Rows are points. Before rounding, the points of a table are all equally far from one centre. They may lie mostly on one side of it. Write the centre, to within rounding.
In the rows, 128 means zero.

Points (7 x 2)
[[171 130]
 [137 176]
 [168 123]
 [102 133]
 [151 107]
 [170 127]
 [171 152]]
Centre: [137 140]

Points (17 x 11)
[[156 125 134  88 102 159 106  81 140  97 169]
 [135 133 170  99 132 176 143 121 106 139 138]
 [109 118 156 117 133 168 116  91 135 106 127]
 [158 103 147 131  77 169 106 113 135 118 169]
 [148 130 150 153  99 115 105 147 148 109 162]
 [123 110 186 120 134 147 134  98 139 154 119]
 [112  44  99 118 147 114 117 123 119 148 165]
 [130 147 144 123  89 149  95  87 137 114 134]
 [104 166 126 101 124  81 109  98 160 148 131]
 [161 141 170  92 102 186 108 128 124 168 148]
 [135 157 150 123  77 162 132 119 103 154 172]
 [161 108 181  76  93 147 129  98 168 143 186]
 [131 151 145  90 118 139  75 132  93 115 143]
 [157 114 109  60  76 159 151 122 136 145 184]
 [142 115 136  97 174 119 137 115 107 119 140]
 [138 123 116  86 101 160  63  88 141 147 118]
 [165 104 132  89  76 179 123 103 145 131 150]]
Centre: [119 116 127  98 124 136 108 127 147 158 171]

Points (31 x 24)
[[122 160 126 127  93 191 172 147 120 115 143 156 124 127 148 131 139 110
  174 169 136 172 152  91]
 [134 149 181 144 114 152 139 149 108 113 149 158 119 131 115 151 149  75
  121 185 114 120 187 156]
 [119 114 188 182 120 147 146 132  85 123 121 123  75 140 121 102 130  87
  133 172 110 153 154 114]
 [103 125 131 102 161 163 156 156 158 128  82 166 109  98 124 115 155  96
  133 200  88 144 154 131]
 [125 122 151  98 122 149 140 168 119 109  94 126 102  90 125 113 156 157
  176 168 138 152 165  87]
 [116 121 129 119  91 151 110 135 143 124 125 141 133 102 123 107 151 123
  138 193 145 183 166 101]
 [169 109 160 146 120 129 140 145 100  74 133 114 102 126 119 135 153  91
  196 194 122 132 168 118]
 [149 148 128 124 135  86 133 159 100  99  73  90 131 121 129 142 160  93
  136 152 103 155 120  80]
 [108 127 130 123 129  97 135 108 121 141 128 141 108  88 163 118 178  89
  150 183 127 143 153  78]
 [131 136 181 139 127 144 156 177 112 116  97 109 129 128 156 131 119  90
  172 161 121 146 149  52]
 [131 116 151 110 109 151 116 158 113 112  94 119 109  60 119 126 115  99
  171 152  89 141 127 124]
 [134 119 178 151 127 159 128 196 139 118 101 128 100 116 141 116 158 128
  132 187 122 137 190 134]
 [144 164 178 125 109 130 133 167 122 128 162 175 154 130  90 105 157 131
  160 146 143 168 143 107]
 [114 135 127 136  92 161 171 153  95 113  81 154 123 131 123 124 178  99
  155 182 128 170 149  93]
 [141 126 164 141 107 108 138 151  85 130 124 114 157 162 124 160 162 117
  168 188 134 147 170  79]
 [140  90 156 163 127 123 157 144 133 116 123  97 112 157 109  99 122  91
  153 166  82 192 150 121]
 [162 165 154 133  94 117 112 198 136 124 123 133 108 113  85 120 165 114
  149 147  96 158 178 103]
 [119 141 158 128  84 115 134 182 146 124 117 155 103 143 144 118 131 162
  163 162 180 157 127 117]
 [133  99 146 165 106 111 162 152 122 146 115 113  84 141 139 133 192 156
  169 173 129 133 129 137]
 [161 130 145 141  93 160 144 152 154 107 112 125  94 113  88 131 136  81
  178 129 123 141 168 116]
 [155 153 161 122 144 124 169 161 135  92 102 137 129  97  92 135  99 112
  158 184  80 173 156 141]
 [ 96 104 124 167 124 140 140 140 110 117 114 109 101 170 125 121 151 140
  180 160 122 152 174  78]
 [137 154 152 127 106 143 145 159 110 137 117 124 151 161 138 177 146 140
  144 158 120 111 130  61]
 [140 110 163 123 140  99 156 192  68  89 100 132  91 112 124 111 154 102
  175 156 148 160 125 109]
 [119 125 129 120  96 160 186 148 122 137  91 102 106 107 112 110 132 104
  161 179 119 172 120  80]
 [138 144 124 120  89 118 122 174  87 110  76 134 124  92 114 142 145 119
  165 144 125 136 159 104]
 [116 145 128 116 104 178 160 163 120 104 118 171 102 132 167 144 154  92
  145 186 136 199 150 110]
 [121 125 160 119 112 133 127 117  66 143 123 140  80 147 136 155 132 126
  171 146 113 152 177  83]
 [147 116 175 145 109 138 190 150 146 137  99 154 105 108 114 148 101  86
  179 174 139 136 137 106]
 [146 125 196 154 163 135 154 169 103 128 157 111 112 171 107 124 156  94
  140 231 113 163 141 142]
 [134 134 147  69 128 148 131 161  73 136 117  88  95  97 138 108 162  84
  139 185 130 146 124 122]]
Centre: [123 143 141 128 143 127 131 160 126 131 130 134 103 139 120 139 141 105
 156 171 119 149 126 121]

Points (29 x 24)
[[140 148 170 109 144 108  73 127 153 114 162  93 108 120  59 141 131 160
  157 143 127 159 161 167]
 [132 158 163 109 106 112  87 125 110 104 157 113 137 158  87 139 166 134
  171  94 117 167 169 143]
 [154 123 180  96 101 107  87  85 102 122 145 121 119 149  78 148 154 129
  134 107 131 141 165 153]
 [186 157 146  81  74  85  90 113  88 105 147 139 136 118  73 125 125 145
  163 109 124 143 165 154]
 [116 159 180 102 103 118  88 116 125 115 156 115  89 130  95 120 144  91
  137 113 142 138 140 148]
 [148 138 162 115  97  88  89 130  99 112 140  90 128 131  63  99 174 154
  136 101 113 131 172 172]
 [139 155 162 116  82  91  59  84  93  94 148 117 140 106  92 121 160 138
  147 116 112 106 179 136]
 [160 171 157 125  88 127  89 109 116 122 147 106 124 160  65 132 141 136
  154  99 104 147 189 151]
 [142 147 167 123 138 100 105 144 105  90 147  93 132 123  54 162 142 142
  122 114 115 108 190 150]
 [119 135 144 115 125  96  77 136 121 129 148 118 112 138  68 142 157 122
  124  87 141 118 151 150]
 [123 131 165  95 101  84  70 119 100 109 142 107 106 128  74 110 151 124
  181 123 120 130 151 147]
 [118 140 153 105 110  85  76  87 135 119 139  99 119 114 103 125 163 111
  167 113 133 154 153 148]
 [123 129 178 101 118 127  96 104  99 117 136  96 125 140  88 129  99 125
  144 119  84 163 172 131]
 [140 140 171 131  97 121 106 114 101  86 144 110 131 155  62 140 156 133
  140 137 121 153 199 116]
 [147 162 169 121 143 115  67  79  92 128 138 127 117 148  79 128 128 112
  138 117 135 150 153 154]
 [158 163 181 100 130  88  85 112  78 102 152  99 113 117  71 134 119 134
  139  95  96 126 158 146]
 [113 127 165 113 107  90  71 137  97  87 153  92 118 129  60 123 142 130
  113 129 130 151 178 169]
 [137 120 170 126  97 107  81 135 118 103 150 100 117 166  76 129 145 127
  150 102 141 165 159 139]
 [119 145 157  76 108 105  61 133 125  82 158  93 133 146  96 135 132 136
   99 119 100 174 173 142]
 [141 164 150 115 126 111  57 127 123 125 146 117 142 125  74 118 121 143
  127  70 124 134 171 169]
 [149 121 133 112  93 134  82 129  60 104 155 116 140 119  67 120 162 117
  120 121 108 142 174 150]
 [113 151 156 116 106 133  87 153  93 119 167 121 130 136  71 141 145 141
  164 108 109 152 164 123]
 [139 133 172  73  91 110  70 127 122 117 148 128 131 115  68 150 152 140
  157 120 107 142 179 151]
 [163 187 164 112 125 121  76 140 107 104 154 109 106 121  50 131 147 137
  139  93  92 148 166 141]
 [101 128 144 112 100 102 113 118  99  87 138  91 104 145  86 135 135 110
  157  96 131 133 156 163]
 [135 149 131 110  91 108  94  99 121 145 145 115 141 107  63 145 138 125
  138 109 122 111 181 154]
 [117 162 152  93 112 125  80 112 103 106 154  74 104 113  67 135 153 136
  152 131  91 152 180 146]
 [117 138 155  99  98 104  35 114 122 115 143 107 132 132  95 150 144 128
  143 107 127 123 175 133]
 [170 138 181  79  81 129  73 113  89 119 138 115 116 107  63 132 119 141
  132 116 133 145 148 145]]
Centre: [152 151 135 121 114 117  97 127 119  93 127 122 117 121 113 126 133 150
 128 142 115 135 147 148]

Points (29 x 24)
[[136 112 147 111  93 131 143 177 136 152 136 103 136 201 125 131 103 132
  164 165 109 151 179  83]
 [142 121  90 119 121 113 156 169 115 148 104  84 116 162 131  91  86 144
  144 156  99  88 141  99]
 [106  97 139  83  65 141 161 144 117 150 132  81 118 150 137  95  99 115
  166 127  88 131 156  77]
 [170 123 160 138 116 139 144 157 146 151 102  95 105 141  99 115 102 117
  135 103 141 101 153  95]
 [142 119 108  96  85 144 160 180 156 134 145 109 123 153 165 122  97 156
  181 172 118  67 146  99]
 [109  90 117 116  83 112 137 142 127 148 102 106 107 185 115 127 101 115
  160 150 102 100 157 148]
 [136 127 120  81  90 149 149 160 128 149 137  98  89 158 130 114 136 106
  146 148  83 108 140  82]
 [128 138 136 113 116 137 167 158 161 136 111 103 162 192 132 117 105 128
  167 174 106 126 172 121]
 [104 162  99 102  80 155 174 187 119 126 127 106  92 149 170 132 128 154
  171 160 119 105 116  92]
 [156 144 107 127  83 117 156 180 144 144 131 110  86 163 146  87 119 155
  163 145 100  85 135  98]
 [138 131 134 127 104 137 167 147 119 137 118 108  91 198 122 103 119 171
  146 137 105  96 120  77]
 [ 65 104 133  96 110 114 156 150 123 152 130 101 107 168 133 113  99 154
  142 105  81  98 121 155]
 [119 124 123 113  53  79 122 172 132 123 120 111 116 192 105 140 102 133
  196 147  99 156 142  92]
 [148 116 125 123  65 119 148 153 159 129  82  78 102 170 154 145 136 140
  194 149 132 114 129 145]
 [125 125 150 103  94 165 119 137  95 146 141 111 130 187 120  78 111 130
  191 123 139 115 129 140]
 [147 145 102 122  88 131 120 151 144 164 112  75 127 166 159  95 100  97
  138 126  91  93 133 114]
 [112 140 114  92 118 127 151 180 139 153 152 120 109 203 148 108 118 100
  157 151 136 103 166 106]
 [151 106 142 116  49 134 139 156 144 165 158 117 133 172 135 129 109 104
  182 142  78 119 136 109]
 [121 139 109  99  83 169 163 143 152 157 172 113 136 192 143 139 116 108
  157 142  91 124 129  94]
 [119 102 156 117  73 143 137 145 110 160  90  94  96 156 146 129 134 152
  197 156 100 149 115  99]
 [153 115 120 125  75 156 112 146 138 156 150 115 162 158 141 111 133  86
  179 148 149  97 130 103]
 [119 131 140  97  99 137 131 100 127 163 141 123 164 173 145 100 120 138
  198 127  90  93 108 117]
 [119 129 152 100  77 128 121 154 166 166 130 122 105 188 170 121 162 111
  173 147 126 132 153 115]
 [133 122  86 126 109 135 123 143 169 165 116 131 118 174 103 106 128 134
  185 128 112 117 155  93]
 [139 109 102 101 119 154 138 159 130 136 138  93 119 194 153 100 109 110
  165 103 101  89 151 114]
 [152 149 127 106  72 110 140 149 146 145 137 108 114 199 160 106 100 134
  180 113  95 118 171  94]
 [168 124 121 110  76 111 153 184 119 148 143 138 119 172 141 116 120 110
  172 166 115 117 164 100]
 [113 165 111 117 101 147 155 180 126 169 130 135 121 192 112  99  96 143
  167 137 108 118 144  75]
 [123 102 140  82  87 120 154 155 162 154 148  94 140 204 105 109 105 132
  181 142 108 129 162  84]]
Centre: [119 125 132 105 100 116 136 159 144 133 128 114 133 146 143 127  99 137
 155 124 138 134 105 109]

Points (28 x 24)
[[176 133 125 100 115 116 168 173 107 159 157 141 123 156 105 131 138 108
   83 161 147 146 137 142]
 [153 177 169 110 142 150 146 163 109 159 112 119 126 133 106  86 142  98
   91 192 163 126 130 113]
 [150 147 168 114 140 158 119 219 115 153 120 147 118 152 119 135 117 146
   89 171 135 150 127 140]
 [164 115 133 128 144 145 130 169 161 180 159 122 108 134  95 130 140  87
   78 158 160 130  91 131]
 [167 140 147 110 130 133 147 176 115 149 146 148 119 116 113 107 144 159
   47 158 146 182 135 138]
 [157 132 159 106 118 133 126 159 111 203 156 145 127 100  94  71 119 112
   85 152 152 153 136 126]
 [154 143 146 131 139 111 157 166 161 153 117 132  86 142  79  93 146 148
   88 177 135 158  78  90]
 [190 152 155 128 122 143 133 141 121 173 146 136 116 120 106  90 125 116
   98 193 173 168 154 131]
 [178 147 132 118 133 145 146 165 143 175 150 171 156 133  87 102 136 118
  122 177 164 125 114 122]
 [183 120 155  80 144 146 137 182 121 162 134 123  95 170 121  99 152 109
   81 160 163 153  90 119]
 [178 149 141 132 130 133 108 174 123 143 158 118 124 139 125 107 128 101
   65 168 146 178 125 116]
 [180 142 136 106 137 163 135 198 153 175 135 122 125 149 109  85 130 117
   90 203 153 171 120 133]
 [144 136 114 102 112 129 158 185 126 156 165 131 129 140 143 119 125 113
   90 190 151 147  88 122]
 [188 122 132 139 144 116 153 151 114 169 135 155 121 124 120 132 139  96
  104 154 187 159 119 104]
 [174 149 147 100 134 131 143 169 134 185 146 121 107 127  88  83 125 100
   66 135 137 126 118 120]
 [159 155 130 133 116 128 169 166 123 182 149 133  86 124 133 130 117 108
   98 171 140 157  93 124]
 [171 142 135 133 145 141 151 200 134 175 127 149 121 112  89 110 129 119
  108 191 162 171 127 149]
 [178 168 138 105 122 154 137 163 134 162 122 143  94 101  85  82 124  94
   96 168 169 140 102 128]
 [166 177 115 123 128 141 170 155 155 179 144 139 121 142  95 111 135 121
   85 148 161 168 125 141]
 [170 158 120 126 108 138 140 160 174 158 147 164 128 152  89 124 132 107
   77 147 142 142 116 122]
 [194 150 118 119 139 128 142 161 116 163 147 125 160 130 104  93 131 124
   74 147 158 127 133 148]
 [173 142 141  86 131 136 177 162  98 161 112 124 121 160  81  92 110 114
   79 170 152 142 165 121]
 [148 169 149 116 134 131 131 135 153 159 131 125  97 132 120  84 107  97
   58 134 156 163  97 141]
 [163 134 131 129 110 125 133 164 142 163 159 122 126 105  61 142 114 121
   73 163 123 138 133 127]
 [160 143 122 152 131 152 141 181 150 193 142 126 135 132  88 120 132 155
   78 190 150 170 134 114]
 [137 141 181 104 130 123 140 168 133 135 131 120 116 126 104  96 148  69
   71 161 152 179 109 117]
 [156 134 169 141 128 127 136 153 135 170 112 145 146 153  96 112 113 111
   76 201 184 168 132 108]
 [180 175 161 132 142 136 118 138 149 151 132 102 119 122 107 121 125 123
   56 150 148 140 127 119]]
Centre: [138 105 136 120 120 157 138 143 133 144 104 118 125 132 113 103 128 135
 116 146 138 150 121 123]

Points (29 x 24)
[[152 112 168  77 122 122 104 104 131 132 146 140 181 144 120 183 133  92
  168 135 126 161 116 139]
 [134 127 167  50 128 144  84  98 127 114 133 142 159 111 139 155 142  94
  174 139 104 159 129 118]
 [142 134 166  83 140 176 106  84 125 146 157 100 166 129 109 144 129  68
  172 110 116 145 120 118]
 [139 105 184  64 142 129  84 106 141 133 144 149 145 117 137 166 121  94
  171 132 104 146 142 138]
 [121 118 174  74 130 144  79 112 128 108 143 146 160 135 105 158 137  61
  180 123 119 149 106 131]
 [159 136 179  91 148 131  84  94 149  92 126 144 155 128 110 139 124  67
  154 144  94 154 120 155]
 [111 123 187  83 144 142 103  79 101  95 120 138 176 116 106 151 109  74
  168 128 110 154 110  99]
 [ 94 140 151  76 140 143 107  94 125 128 138 150 164 124 107 163 143  57
  157 129  86 154 121 127]
 [176  95 171 106 147 146 126 102 103 106 131 127 172 139  99 154 142  83
  174 129  95 164 120 138]
 [126 129 196  77 140 136 102  93 141 119 113 148 159 142 127 121 131  74
  175 121  98 166 147 133]
 [126 136 192  87 160 128 103 106 108 120 139 121 159 118 109 154 134  98
  170 122  74 178 123 128]
 [142 139 168  89 128 131  86 110 117  97 138 118 153 127 117 159 157  76
  154 147 102 170 151 150]
 [128 141 174  94 132 154 107 105 136 148 145 109 190 117 127 151 150  80
  177 147 108 156 103 133]
 [114 143 163  91 124 147 104  94 125 104 135 106 166 116 126 152 143  48
  172 126  86 149 126 115]
 [135 143 160  94 133 133 116  93 126 114 135 127 170 120 124 133 139  82
  216 138 101 149 120 145]
 [133 121 170  74 123 144 103  77 138 132 164 137 169  97 119 161 130  73
  159 148 103 165 100 121]
 [113 127 172  90 140 135 110  87 102 127 135 148 168 131 105 184 159  84
  161 128 117 151 123 153]
 [139 138 189 104 149 137  94  81 127 121 143 115 162 119 120 175 144 100
  168 152 115 167  98 140]
 [123 130 185  77 155 157  95  93 111 139 135 137 160 118  89 143 148  92
  163 118 102 164 126 150]
 [124 123 175  91 130 149 112 143 128 133 140 152 166 124  89 180 131 103
  183 160 101 128 127 122]
 [139 150 175  86 136 146  92 107 145 110 142 138 176 140 110 141 155  71
  164 145  86 152 136 124]
 [178 127 180  79 128 141 104  77 131 128 156 120 141 128 106 134 129  74
  173 150 122 157 127 133]
 [127 128 167  86 143 141  80  98 110 128 135 135 184 109 119 146 161  66
  147 148 118 158 106 140]
 [136 120 152  71 109 150 102  92 131 122 146 136 177 145  97 162 147 105
  170 141  95 155 106 136]
 [146 145 179  95 127 135 105  89 129 114 152 125 177 103 100 130 142 105
  173 132  98 195 120 127]
 [137 135 167  66 121 129  88  72 124 128 128 136 170 126 119 128 128 104
  177 160 106 153 116 111]
 [116 137 171  94 122 137 115  95 117 135 158 147 182 127 117 137 139  71
  180 159  81 162 104 127]
 [124 132 169  94 119 148 101  96 124 119 123 154 162  95 137 172 152  77
  181 143 107 154 115 153]
 [137 131 169  97 144 145  96 105 127 104 124 126 154 129  95 141 145  51
  190 148 117 148 105 130]]
Centre: [129 124 156 119 129 143 129 116 124 116 139 138 139 122 127 128 120 106
 133 127 121 139 118 122]
